Every row gives one point. To make a cloud, some directions were put in groups of two or more. Within a group, all points are equally far from the middle, so they leave a hole (a ring in 2 directions, a hollow ball in 3). The other directions are filled evenly. Then the cloud was stretched, turned, moved and blurred a little. Count the holes, and give their numbers of directions, smallest first.

Cloud, 13 rows:
[[ 54  -2]
 [ 54  -2]
 [ 44  36]
 [ 29  48]
 [ 13 -29]
 [-15  35]
 [-16 -12]
 [ 24  49]
 [-22   3]
 [ 55  -1]
 [  4 -28]
 [  3 -28]
 [ 49  31]]
Holes: 1 (2)

Cloud (13 x 2):
[[  8  42]
 [  7  43]
 [ 14  40]
 [ 27 -25]
 [-54 -15]
 [-45 -32]
 [-54 -15]
 [ 34 -14]
 [ 37  15]
 [  9 -39]
 [-16  41]
 [-18  41]
 [ 22  36]]
Holes: 1 (2)

Cloud, 21 rows:
[[ 28 -48  -5]
 [-26 -29 -40]
 [-29  42  15]
 [-19 -19  55]
 [ 20 -28  49]
 [ 31  29  29]
 [-45  19  31]
 [-22 -11  56]
 [ 31 -32 -26]
 [ 24 -41 -24]
 [ 25  37  24]
 [-13 -59  -9]
 [ 26  34  28]
 [-14  -1  58]
 [-11  40 -26]
 [ -1  18 -45]
 [ 31 -11  46]
 [-33 -49  25]
 [-32  32 -26]
 [ 46 -11 -13]
 [ 41  16  26]]
Holes: 1 (3)

Cloud:
[[-56 -13  -6]
 [-28 -38  30]
 [ -8  25  67]
 [ 10  44  -4]
 [-38  32 -24]
 [-53 -20  -6]
 [ 40  10 -31]
 [-53 -15  46]
 [ 32   7  27]
 [ 47   7 -15]
 [ -5  41 -20]
 [-21   5 -43]
 [  8  48  30]
 [ 20  14 -41]
 [ 44 -26  20]
 [ -3  11  61]
 [-61 -13  10]
 [ -1  45 -12]
 [-42 -36   0]]
Holes: 1 (2)

Cloud (29 x 4):
[[ 47 -11  32 -25]
 [ 44  44 -13  -4]
 [ 52   8  52   0]
 [ 36  61  21  13]
 [  0 -47  19  19]
 [ 59  -5  15  -3]
 [ 55  -9   3  -2]
 [ 40  49  37  21]
 [ 10 -26 -15  23]
 [ 35  61  -3  -5]
 [  4   4  45  47]
 [ 21   7 -44   0]
 [-18  36  10  35]
 [-20  11 -44   7]
 [-46  39   8  -3]
 [-33  59  21  -3]
 [-11 -27  57  18]
 [ 23   6  81  19]
 [  9  63  31  28]
 [ 17  22  16 -54]
 [ 32  11  78  18]
 [ 14 -23  -6 -50]
 [-22  20  57 -14]
 [-25 -33 -12 -33]
 [ 20  13  15 -53]
 [-49  19   5 -12]
 [  5  25 -27 -57]
 [  8 -45   5  20]
 [-18  29   5  34]]
Holes: 2 (2, 2)

Cloud:
[[-24  -7   2 -70]
 [ 27  -6   5  42]
 [-54 -47  42  16]
 [ 33  14  18  28]
 [-29 -41  21 -70]
 [ 13  14  21 -71]
 [-10   6  33  23]
 [-35  35 -16  -6]
 [ 56  10 -18  13]
 [-14  17 -53  18]
 [-12 -27  -3  73]
 [ 34  44 -29 -34]
 [ 55  10 -16  18]
 [ -6 -52  13  27]
 [ 41 -17 -18  37]
 [ -4  39  17  33]
 [ -9 -57  10 -15]
 [  1 -31  13 -32]
 [-35  -4  39  13]
 [-14 -71  10  13]
 [  7  19  -1  66]
 [ 15 -21  14 -14]
 [  7  11 -33 -26]
 [-13  -1  13  50]
 [ 28  34  47 -20]
 [ 15  23 -11  80]
 [-56  -9 -20  36]]
Holes: 1 (2)

Cloud, 54 rows:
[[-31  -4 -23  18 -29  13]
 [ 32  12 -52  11   1  43]
 [-27  30 -34  -1  38 -12]
 [ 55   4  -5 -19  28  54]
 [ -2   2 -14  37  46   4]
 [ -6   7 -36  44  17 -20]
 [ 22  67 -53 -11  32  24]
 [ 28  39 -27  16  -5  48]
 [ 41   3 -42 -62 -32  22]
 [  3   2 -14  27   3 -16]
 [-63  10  57 -38   8 -14]
 [ 63  25 -13 -35  53  49]
 [ 80  56 -47 -55  45  21]
 [ 75 -31 -57  22  13 -11]
 [ 21  -9  21  -2 -30 -20]
 [  8 -24 -30  22   7  42]
 [ 35 -31  37 -32  24   0]
 [ 19  -1  31  28 -45  -2]
 [  8   4 -38  -4 -19  38]
 [ 55  22 -39 -27  12  53]
 [ 49  13  19   5  12  27]
 [ 48 -27 -11 -51  51 -17]
 [ 36 -44 -15  47 -55  57]
 [ 12   2  23 -31 -27  55]
 [ 52   8  14 -13 -39 -24]
 [ 80 -22 -12 -15  30  23]
 [-16 -16  23  33  18  -8]
 [ 56   3 -30 -44  49  -8]
 [-13   6  27  14 -30   3]
 [ 51  15  -3  27 -12  43]
 [  7 -23 -21   0  38 -21]
 [ 30   4  30 -22  50  -1]
 [ 47  34  -3   1  23  40]
 [  4 -46  -7  43  -4  12]
 [ 30  48 -45 -22  70   9]
 [  6  12 -12  41  12 -38]
 [-24   8  -3 -27   4 -29]
 [ 62 -26  30   0 -37 -25]
 [ 62 -30 -34 -29 -39  28]
 [ 67 -36   0  34  -2   6]
 [ 49   9  19 -54  17   7]
 [ 49   4  12 -10  38 -23]
 [ 43 -48 -59  37 -55  17]
 [ 30 -37  32  -8 -12  24]
 [ 13 -28 -26  16  48 -21]
 [  3   6  19 -21  -4 -14]
 [ 14  29   1  12 -10  27]
 [ 17  17  29 -41  31 -18]
 [ 59  -7 -55  47   0   4]
 [ 11 -11   4  19 -12  14]
 [ 41   3 -12  53  17 -12]
 [ 20 -50   6  37 -16  13]
 [ 74 -42 -13  25 -46  23]
 [ 70 -12 -33  27  29 -63]]
Holes: 0
